Each row of a before or after table is a point. The points were changed in one or more steps. Then noise was added and the rows were shuffled. The steps act on columns, c1 being the first. What was done? A step turns or swaps two columns, mirrors them in a line or flattens them onto one, adds a multiple of one to another, or multiplies or shifts one. Angles are multiples of 10 degrees, from the lower column toward the higher: turns from -170 to 170, lines from 10 to 170 but not 90. Use the fewest steps. Two steps may share a column if one is a turn and the other turns, adds or multiplies; they go together, in the order done. Otherwise the lowest column goes first.
In the rows, 128 means zero.

Before, 11 rows:
[[134 140  74]
 [ 94  77 142]
 [141 166  74]
 [102 165 153]
 [134 110  86]
 [132 219  86]
 [160 228 170]
 [137 114   9]
 [105 123 127]
 [179 134 143]
 [148  91 123]]
After, 11 rows:
[[ 86 113 132]
 [ 90 220 126]
 [143  78  92]
 [ 75 164 141]
 [141 136 178]
 [150 169  98]
 [123  90 147]
 [  8 114 136]
 [ 79 140 136]
 [124 122 104]
 [169 227 161]]
Steps: swap c1 and c3

Before:
[[165 142 161 190]
 [207 144 104  94]
 [142 191 101  54]
 [123 138 198  87]
 [130 121 104 116]
 [133 143 140 174]
 [ 93 194  65 107]
 [ 68 197  71 169]
 [127 162 172 170]
 [ 96 123 209 107]]
After (10 x 4):
[[142 123 102 125]
 [ 67 206  71 111]
 [136 135 210  92]
 [ 89 135 141 151]
 [187 122 107 193]
 [137 205  65 112]
 [202 191 102 137]
 [ 87 155 171 152]
 [165 143 199 111]
 [ 84 124 163 185]]
Steps: turn c1 and c4 by 70 degrees; turn c2 and c4 by 20 degrees

Before (10 x 6):
[[159  43  71  67 117 142]
 [154  59  77  90 176 149]
 [109 128 154 184 112  95]
 [100 129 137 124 134 122]
 [113 117 139 157 142  80]
 [133 128 160 200 128 130]
 [115  32  79  85 130 173]
 [139 159 160 151 115 131]
 [ 98 130  83 155 142 125]
 [125 138  99 173 113 103]]
After:
[[104  33 144 165  80 240]
 [165 137 152 101 104  66]
 [139 158 130 106 162 137]
 [180 128 117  77 158 135]
 [184 128 134 107 157  45]
 [169 130 129 133  81 119]
 [158 117 111 120 133   8]
 [ 82  58 101 131  65 181]
 [ 60  43 159 143  78 163]
 [143 129 118 152 136 113]]
Steps: turn c1 and c4 by -130 degrees; turn c3 and c5 by 110 degrees; multiply c6 by 2.5

Before:
[[122  81 105 171 136 123 199  94]
 [182  89 196  89 132 174 181 178]
 [178 146 134  80 154  84  83  97]
 [134 125 164  95  72 165 191 131]
 [ 92 114 143  64  86  92 120  82]
 [ 65  81 113  81 184 195 138 158]
 [125 162 172  64 171 100  71 104]
 [ 85 113 131  95 149 192  83  89]
 [ 55  41  99 182  98 176  79 128]
 [169 111 213 156 193 110 150 198]
 [172  79 134 168 121 120 178 120]
 [141 144 228  72  94 147  93  81]
 [ 92 156 107 117 150 106 167 198]
 [ 59  74 141 122 194 102 169 154]]
After, 14 rows:
[[ 61  73 141 124 196 103 166 108]
 [142 149 226  72  71 150  94 116]
 [181 147 134  81 129  83  80  89]
 [ 57  45  98 184 105 175  80 144]
 [182  89 196  90 162 170 179 162]
 [125  80 105 167 115 123 196  97]
 [ 91 112 141  65  68  93 121 122]
 [170 113 213 159 224 111 148 142]
 [ 68  81 112  79 193 191 136 113]
 [125 164 172  61 145 100  69  82]
 [ 84 114 135  94 119 193  81  79]
 [170  81 132 169 119 122 177 127]
 [135 128 165  97  87 167 189 166]
 [ 88 158 103 113 192 104 166 166]]
Steps: turn c5 and c8 by -40 degrees

Before, 10 rows:
[[ 37 150 152  88 118  49 101 133 127]
 [ 94  93 142 122 135  95 178 171 150]
 [193 174 127 135 122  57 135 126 165]
 [128 123  66 182  75 162 160 123 200]
 [201 113 130 140 135 205 165  64 130]
 [131  75 112 133  65 109 100 137  39]
 [ 72  90 176 169 191 158 116 108 179]
 [171 152 122  99 213 159 130 142 113]
 [166  79 190  77 139 140  79 191 138]
 [ 84 112 106 127 158  76 122  60 177]]
After (10 x 9):
[[ 84 112 106 128 159  78 125  59  77]
 [136 152 123 100 211 160 130 141 172]
 [ 90  87 177 169 189 156 116 108  64]
 [111  80 188  78 139 138  79 193 162]
 [113 112 130 139 133 202 166  65 201]
 [ 55 124  66 181  73 161 161 124 115]
 [ 83 172 128 135 125  57 135 127 184]
 [144 148 150  89 118  51 100 132  38]
 [111  91 142 124 134  95 179 169  94]
 [215  75 112 134  66 109 100 136 145]]
Steps: turn c1 and c9 by 100 degrees

Before, 9 rows:
[[169 159 152 121  65  72 124  56 167 191 166]
 [130 126 208 108 148  84 115  54 123  89 108]
 [116 213 126 152 174 131 192 118  47 168 137]
 [ 54 149  65 143 107  50 102 127 155  99 115]
 [108 165 130 103 172  76  82  84 216  68  92]
 [115 144 159 183  85  82  41 128 115 192  79]
 [ 94  52 162 137 152 172 168  89 153 152 165]
 [201  93 154 153 120  58 175 106 133 108 173]
 [ 88 103 173  93 128 110 184 176  89 166 133]]
After, 9 rows:
[[129 128  85 107 182  85 113 145 185  90 204]
 [200  97 110 155 132  56 179 183 153 112 132]
 [ 54 149 136 142  75  47 104 123  78  98 132]
 [ 92  52  85 135 155 173 166 167 129 150 152]
 [114 145 123 183 110  82  39  64 175 192 144]
 [105 165  50 102 145  77  83 128  69  66 182]
 [ 88 106 138  93 155 109 184 102 174 165  84]
 [167 158  84 119  75  71 125 170 161 191 181]
 [113 214 203 152 188 129 188 123 136 169 129]]
Steps: turn c3 and c9 by 120 degrees; turn c5 and c9 by -30 degrees; turn c8 and c11 by -110 degrees; add -0.3 times c10 to c8

Before, 9 rows:
[[ 47 132 135 136 160 178 143 120 171 159 137 123]
 [ 75  79 193 135 188 199 159 168 249 142 143  37]
 [148 115 108 120 158 112 139 212 121  89 112 149]
 [185  73 113 158 155 120 117 185 200  94  86 190]
 [ 94 130 105 136 119 165 196 105 154 187 125 100]
 [111 131  98  58 164  74 133 152 172 118 108 111]
 [ 81 146  68  56  78  98 155 100 117  85 141 121]
 [ 95 120  86  33 125 132 165 119 114 102  88 141]
 [ 65  89 124 180 189 159 185 115 179 133 118  82]]
After:
[[158 136 108 137 122 165 193 160 154 188 123  99]
 [ 45 112 107 122 156 112 138 123 122  90 115 148]
 [150 142 134 132 160 176 146 203 169 164 140 123]
 [150  95 117 174 188 163 179 184 178 134 119  81]
 [101  92 195 135 189 207 160 187 247 139 140  40]
 [150 121  88  36 124 134 166 159 113 103  83 148]
 [164 144  68  57  79  95 157 174 121  87 137 121]
 [ 64  72 111 159 158 130 116  82 196  93  88 188]
 [112 121 103  58 163  80 133 151 175 121 107 110]]
Steps: mirror c1 and c8 in the line at 130 degrees; turn c2 and c6 by -10 degrees

Before:
[[126 188  75  67 138 151 134 156  78 126 100 203 177 189]
 [141 116  62  41 169 141 112 126  81 112 125 127 119 215]
 [175 191  77  84 156 153 115 146  49 148 130 111 149 242]
 [144 178  82 116  74 102 194  76 123 105 115 149  91 195]
 [ 63 119 183 131 141  75 126  83 138 147 158 133 119 124]
 [130  89 204 132 134  73 146 152 164  92 179 116  77 158]
 [115 135  83  95 143 144 184 150  76 106 119  95 157 214]
 [117 108 115 116 110 107  87 144  69 124  93 142 145 197]
 [141 168 153  69  53  80 214  74  71  97 137 146  99 144]
 [126  90 158 188 190  68 147 155 115  67 190  70  31  77]]
After, 10 rows:
[[132  89 202 131  82  74 148 154 160  94 184 113  82 157]
 [123  91 160 185 166  68 142 154 112  68 190  66  33  76]
 [114 139  82  96 172 145 182 152  76 103 121  97 153 210]
 [ 64 120 181 130  97  76 134  85 141 147 157 130 119 120]
 [116 103 113 119 119 106  91 147  71 127  97 144 144 200]
 [127 189  78  68 170 150 129 154  80 127 104 203 171 187]
 [142 174  80 116 107 100 195  75 121 110 116 150  89 193]
 [174 191  75  84 187 154 117 148  42 144 130 113 151 248]
 [142 112  57  40 212 137 114 127  83 116 126 128 117 216]
 [142 164 155  66  37  76 212  76  70  95 137 145 101 147]]
Steps: add -0.7 times c3 to c5

Before:
[[135 154 166 128 239  78 155  65 129 141 155  85  85 202  59 142 147 155]
 [120 144  79 110 125 119  97 103 114 228  64 154  77  38  86 119 133 128]
 [149 133 104 128 204  49 163  51 206 113 123  87  66 210  60 167 108 133]
 [147 147 137 123 152 133 111  96 109 189  77 181  67   8 180 122 137 106]
 [ 87  94 156 194  87 107 181 163  68 103 136 188 158 123 137 159 127  76]
 [127 107 157 190  83 159 198 146  75 131 159 190  88 118 111 166  82 105]
 [144 161  79  89 185 128  76  74 113 191  57 188 124  30 113 106  60 156]
 [134 128 147 101 163 111 137 109 153  90 162  72  81 184 104 115 125 155]
 [161  72 165 185 119 111 150 199  93 143 136 213  96  77 122 130 140 111]]
After:
[[150 146 135 120 147 131 112 111 109 185  80 184  70 217 182  47 135 165]
 [130 135 146 105 162 112 136 160 153  95 166  68  85  81 100 151 124 142]
 [146 160  82  91 188 132  80 167 110 191  61 191 124 188 114  46  66 175]
 [124 108 156 189  83 160 196 102  75 131 156 191  91 162 111 146  82 117]
 [135 155 169 128 239  75 155 164 129 139 154  85  88  83  54 185 141 187]
 [121 140  78 110 128 122  99 129 117 227  64 151  75 194  84  61 135 147]
 [147 133 102 123 205  48 159 145 210 114 129  90  65  87  55 213 107 207]
 [ 89  93 156 196  90 107 184  72  63 105 136 184 161 155 140 150 124 101]
 [163  68 172 184 121 110 149  96  94 144 131 219 101 173 124  96 141  62]]
Steps: turn c8 and c18 by -100 degrees; mirror c14 and c16 in the line at 70 degrees

Before:
[[190 156 129 164 130 140 165 165 184 119 143  99 116 104 173 158 104 166
  115 162]
 [114 206 131 169 155 141  62 170 104 129  83 101 136 120 181 119 161 129
  170 174]
 [104  97 167 249 172  94  31 148 171  27 232 191  90 174  92  71 183 179
  201  77]
 [201 159 114  87  99 138 107 108 171 104 139 123 104 105 194 144 148  99
  161 176]
 [ 73  84 115 188 169  57 105 169 187  31 152 184 114 175  96  63 200 150
  195 102]
 [182 169 137 137 138  90 130  75 200 138 127 161 123 134 127 187  87  95
  105 173]
 [ 93 137 139 197 199 116 119 185 124  33 224 130  85 220 110  61 147  89
  146  58]
 [139 131  87  99 160 144 124  96 185 129 155 181 128  93 170 225 126 126
  111 129]
 [200 109 124 158 142 111 145  75 111  97 117 159  99 134 167 187 150 165
  142 171]
 [134 204 125  96  84 114 136 120 138 157 104 157  94 111 183 152 106 139
  153  97]
 [192 145 134 107 185 164 161 108 173 135 154 176  99 111  78 120 128 125
  113 112]
 [186 176 121 139  80 131  94 191  91 111 130  88 179 145 127 170 148 140
  155 153]
 [159 150 183  95 149 139 131 107 157 134 123 119 184 140 190 141 113 140
  137 134]
 [120 182 122 145 142 119  72 144 148  81 133  58 102 194 128 136 181 190
  178 133]]
After:
[[131 149 181  96 151 137 140 107 157 135 123 119  64 140 192 133 110 140
  139 132]
 [ 59 146 133 109 187 153 137 107 174 134 155 174 121 107  76  94 127 125
  114 113]
 [ 50 160 114  86  98 136 132 109 170 103 139 125 112 106 192 155 148  98
  160 173]
 [119 131  90 100 160 138 212  97 184 132 156 180 120  93 171 179 125 127
  113 130]
 [104 201 125  94  85 116 154 118 138 158 104 156 156 111 183 132 106 137
  154  95]
 [ 79 170 136 136 137 103 181  77 199 138 126 160 106 135 127 154  86  97
  105 172]
 [130  98 166 249 172 104  29 148 168  26 231 192 172 174  91 184 185 180
  201  77]
 [101 177 121 138  79 129 147 189  90 112 128  87  56 147 128 179 145 140
  155 154]
 [ 66 157 128 166 131 136 173 165 184 119 143  97 109 105 173 111 103 168
  115 165]
 [122 184 121 143 142 124 106 146 148  81 132  58 155 195 128 178 179 191
  179 132]
 [ 49 109 122 159 143 115 189  74 110  96 119 158 118 135 167 144 150 165
  144 170]
 [168  84 117 187 170  78  58 169 187  32 152 184 167 176  94 115 201 149
  192 101]
 [143 207 131 169 155 137  85 166 103 129  85 101 126 121 180 181 163 129
  169 173]
 [137 138 138 196 200 121  66 185 122  32 224 130 182 219 110 102 149  90
  146  59]]
Steps: turn c1 and c13 by -150 degrees; multiply c6 by 0.7; turn c7 and c16 by -60 degrees

Before:
[[124 112 115 110 102 159 114 130 109  78 113  95 158 131 135 112 147 115
  128 147 161 142 151 128]
 [107 204  81 101 152 140 125 158 126 134 129 147 162  90 107 155 110 108
  111 156  91 138  94 146]
 [ 92 121 119 143 123 110 101 100 120 114  97 145 158 132 129 123 145 122
  110 135 141 133 159  97]
 [102 211  98 127 174 144 127 169 117 167 101 110 183  99 105 135 149 133
  145 166  91  99 121 120]
 [126 116 135 132 111 102 141  92 112  83 108 120 182 110 152 151 134 144
  156 139 155 138 141 112]
 [159 169 173  96  89 117 106 141 137 149 113 129 121 123 170 118 151 142
   93 145 161 109  83 162]
 [ 89 117 164 138 119 152 102 122 108  90 116 144 152 124 129 112 112 164
  149 150 133 105 148 140]
 [118 205  74 158 122 145 110 133 109 170 137 115 182 114 128 150 129 102
  138 125  67 131  85 144]
 [167 130 168 114 112  89  94 159  94 149  99 104 118 129 141 122 120 123
  112 155 170 162  87 166]
 [121 113 103 127 140 133 116 124  86  90 103 110 125 139 153 148 130 152
  122 130 159 115 114  99]
 [ 71 184  99 131 136 137 169 156 122 162 136 120 143 115 122 154 139  96
  141 146  55 119 128 151]
 [ 91 224 101 149 156 135 136 156  98 146 112 142 175 108 137 152 155  99
  133 105 108 135 109 172]
 [163 145 133  83 120 112  96 126 126 149  88 122 123 150 191 100 113 160
  124 146 165 157 116 170]
 [159 110 154 125 133 151 135  82  98  97 121 116 121 110 124 112 140 135
  113 125 129 152 153 131]]
After:
[[ 98 251  95 127 174 142 125 168 116 169 100 128 164 100 107 137 103 135
  147 100  92  98  96 122]
 [160 107 153 123 135 151 139  80  98  97 120 127 108 110 126 111 110 134
  113 153 128 153 118 131]
 [108 235  82 104 155 142 124 157 127 140 127 125 183  91 107 155 154 110
  112  83  89 138 118 146]
 [ 91 203 102 149 156 134 133 156 102 146 111 103 188 108 137 154 116  97
  132 127 108 134 159 172]
 [167 157 172 110 114  89  95 159  95 149  99 152  90 131 140 121 115 127
  112  79 172 163 128 164]
 [128 125 136 131 107 104 140  93 116  84 107 133 173 111 151 155 119 142
  159 134 152 135 112 115]
 [ 71 203 100 131 137 135 171 156 120 165 139 124 137 114 122 155 114  95
  142 118  53 116 112 151]
 [ 85 138 163 138 122 152 102 123 108  90 112 125 166 125 132 110 153 163
  150 133 130 105  98 143]
 [118 204  76 159 122 144 110 134 110 166 138 138 168 114 127 149 115 104
  138  95  65 132 150 144]
 [124 131 113 111  99 158 113 132 109  79 115 141 124 132 137 110  91 113
  128 137 160 141  98 125]
 [165 163 132  84 119 112  93 123 127 150  90 143 118 151 190  98 133 160
  124 109 166 159 119 170]
 [ 95 130 118 144 121 109 102 100 122 112 100 104 176 129 130 123 126 120
  108 153 139 133 109  99]
 [121 117 105 126 140 133 115 125  85  88 103 144 107 141 154 147 113 154
  124 114 160 115 130 100]
 [156 188 177  95  92 117 106 143 141 149 114 114 122 123 171 112 114 142
   95  79 163 108 136 163]]
Steps: add 1 times c20 to c2; turn c20 and c23 by -120 degrees; add 1 times c12 to c13; turn c12 and c17 by 140 degrees

Before:
[[159  87 127 142 131 149 147  69 111 115 163 110 171 165 118 171 142 158
  140 160 141 162 141  72  73 222 112 159 108  94 139 136]
 [147 165  78 144 146 109  81 138 126 159 100 125 136 116 156  89  58 126
  142  90 130  96 119 146 122 213  85  42 123 134 154 173]
 [152  89 123 121 134 167 159 168 145 130 143 178  54  89 140  72 137 146
  117 159 123 111 121 116 129 130 114  94 160  87  92  79]
 [159 141  63 136 132  88  85 200 138 147 145 101 177 156 116 133  67 151
  138 113 123 144  64 132 105 152  61  71 122 110 157 145]
 [132  72 160 123 137 151 166 115  86  87 132 142 203 125  99 175 135 234
  137 162 185  98  99 107  80 182  98 182 122 134 159 159]
 [129 120  49 123 127 140 142 105 106 147 122 139  92  56  81  95 121 126
   88 161 100 158 157 141 150 108 104 125 176  85 108  87]
 [154  77 187 123 157 187 146 117 140 127 177 133 221 134  89 144 118 200
  149 163 203 157 117 124  53 226  78 185 154 145 103 145]
 [124 107 111 115 127 138  76 150 109 130 147 106  77  73  92  81 124 102
  158 183  83 131  79 137 180 100 105  88 166 117 155  87]
 [135 119  69 166 110 156 160 170 109 114 154 155  75  29  89  89 148 122
  161 150  59 172  96 137 181  99 140 110 202 109 137 116]
 [149 110  89 172 129 134 102 156 129  91  90 136  90  39 113 120 124 122
  160 216 114 142 103 125 177 128 155 125 164  62 109  64]
 [140 155  75 129 131  90  63 184 171 127 126 146 153 138 138  85  70 172
  124  92 104 119 118 160 116 225  63  82  57 182 170 134]]
After:
[[135 119 127 119 109 156 161 170 109 115 154 155  75  30 128  89 147 123
  229 150  58  76 111 188 181  98 140 110 203 109 137 167]
 [124 107 134 169 128 138  77 150 108 130 146 106  77  73 127  81 125 103
  218 183  83 107  84 147 180 100 106  88 166 118 156 137]
 [128 119 128 167 127 141 142 106 105 147 122 139  91  56 127  95 120 125
    8 161 100 110 166 208 150 107 104 125 175  86 108 145]
 [154  76 135 116 158 187 146 117 140 128 177 134 221 135 128 145 119 200
  190 162 202  97 128  70  53 224  79 185 153 144 101 116]
 [148 165 137  81 147 109  82 138 126 159 101 125 136 116 129  89  57 125
  170  88 131 156 110 180 121 214  86  43 122 133 155 118]
 [139 156 151 122 131  91  63 184 171 126 125 144 153 138 128  85  70 172
  117  93 103 133 116 186 117 225  63  82  59 182 170 127]
 [133  71 114 103 138 152 166 115  87  87 133 143 202 125 127 175 134 234
  154 164 184 147  90  94  78 182  97 182 123 134 159 107]
 [151  88 115 174 133 167 159 168 144 129 143 178  54  89 129  71 137 144
   96 159 122 142 118 130 129 129 113  93 159  86  91 147]
 [149 111 118 161 128 132 102 156 129  92  89 135  90  39 128 121 124 121
  224 216 115 107 110 165 178 128 154 125 164  63 110 197]
 [160  86  72 113 130 148 147  69 112 114 163 110 172 164 128 171 142 158
  164 159 139 101 152 120  72 222 112 161 107  94 138 137]
 [158 140 120 109 131  87  84 200 137 147 146 102 176 156 129 134  66 151
  157 113 121  92  74 193 105 151  62  72 121 110 158 127]]
Steps: turn c3 and c24 by -80 degrees; turn c4 and c32 by 120 degrees; multiply c15 by 0; multiply c19 by 3; mirror c22 and c23 in the line at 80 degrees

Before, 9 rows:
[[151 105 115  99 144 118 109 148  61 156 120 191 149 146 135 148 122 115
  108  65 106 144 104 137  94  94  91 151  88 130 194 237 179 122 127  93
  142 114  87 124 117 195  80 168 180 106 127 138]
 [ 92 132 136  52 141 119 126  91 217 116 150 118 110 150 114 152 153 126
  101 120 161 105 103 150 163 127 144  84 193 143 108 151 148  75 121  84
   89 115 158  63  34 161  93 155  99  70  58  70]
 [189 130  92  87  92 103  71 147 113 140 120 143 101 102  81 175  84 131
  148  92 118  96 157  72 134 149 164 122  86 111 140 105 156 152 124 131
  121 115 213 119 140  66 147  60 129  97  77 171]
 [122 158 155 140 151 115  89 187 155 118 124  94 170 177 118 130 136 101
  116 139 156 130 183 158 123 137 180 181 175 118 136 142 113 147 170  92
  111 126 113 110  45 143  93 159 136 130 101 165]
 [139 142 121 201 109 183 117 152 174 189 150 172 102 155 115  62 135 155
  154 114 107  97 135 161  76 147  74 127 116  51 108 174 137 213 141 175
  146 123 118 123 175 134  49  92 127  77  96 133]
 [140 139  91 133 190 146 160 122 146 127 125  64 101 173  99 173 113 145
  111 108 131 141 148  63 130 106  77  83 139 104 171 135 109 106 169 117
  137  58 109 102 175 178 120  95 105 124  71  78]
 [203 172 156  89 101 142 149 161 167  91  99  97 104 161 167 196 103 129
   76 133 154 151 142 132 119 231 188  92 107 118 142 124 185 102 141 122
   92 104 106 113 145 152 143 123 100 175 138 149]
 [162  35 116 150  81 100 154 142 107 164  93 107 109 174 165  93  83 150
   74 128 136 172 101 115 148  78 107 102 123  75 141  95 144  80 137  95
   97 146 168 136 120 130 153 177 136 177 153 168]
 [143 107 102  99 165 117  86 134 142 101 144 131 110 113 125 141 131  49
  160 173  93  81 179 134 177 143 188 117 123 146 147  67 170  79 105 191
  133 122 129 138 114  95 109 103 140  93 199 114]]
After (9 x 48):
[[151 101 116 101 147 126 109 153  61 155 119 190 152 147 135 150 123 117
  110  64 106 143 106 136  91  92  89 153  87 134 195 235 110 140 126  96
  144 112  88 122 134 197  60 168 181 123 136 140]
 [204 187 156  91 100  99 149 150 165  91 102  97 105 162 168 197 103 132
   75 135 155 151 141 130 118 231 187  91 105 120 140 125 166 119 140 121
   92 104 108 113 110 150  83 123 100 127 120 148]
 [142 143  85 135 188 100 160 123 145 126 125  65 101 174 104 175 112 145
  110 108 131 142 148  60 129 106  75  87 139 104 172 135 113 113 171 115
  137  59 109 103 153 180 141  96 106 128  59  81]
 [139 146 122 200 110 200 116 158 175 187 150 170 100 154 117  62 136 155
  153 111 108  99 135 160  78 146  74 128 115  51 109 176  64  60 141 174
  148 121 115 122 136 134  81  92 125 121  72 131]
 [144 102  99 101 164  82  87 139 139 100 145 127 110 113 123 138 134  48
  159 174  91  80 176 134 180 145 190 119 124 146 146  70 134 145 102 191
  134 121 130 137  73  94  83 102 138 125 175 114]
 [ 90 134 136  54 141  78 126 103 215 115 153 119 109 150 113 153 149 124
  105 119 162 101 102 151 165 126 144  86 193 142 107 153 108 143 120  84
   89 114 159  62 237 160  92 154 100 133 173  74]
 [190 130  91  88  94 155  71 150 112 138 121 142  98 100  81 174  85 131
  150  91 120  98 157  73 133 148 167 123  85 109 137 103 159 150 126 132
  121 116 214 117 167  64 112  60 126 124  92 172]
 [122 166 156 141 154 149  88 184 154 121 124  94 167 178 117 130 134  99
  116 140 155 128 183 160 126 135 178 181 176 119 134 144  87 137 172  88
  111 127 111 110 191 143 124 158 133 118 185 164]
 [162   6 115 150  81  87 155 134 106 162  93 109 110 172 163  95  85 150
   76 125 134 173 102 113 146  76 104  99 122  77 144  98 158 164 137  93
   95 146 169 136 110 129 128 177 136 127 149 167]]
Steps: multiply c2 by 1.3; turn c6 and c34 by -100 degrees; flatten c8 and c46 onto the line at 170 degrees; turn c33 and c43 by -60 degrees; mirror c41 and c47 in the line at 120 degrees
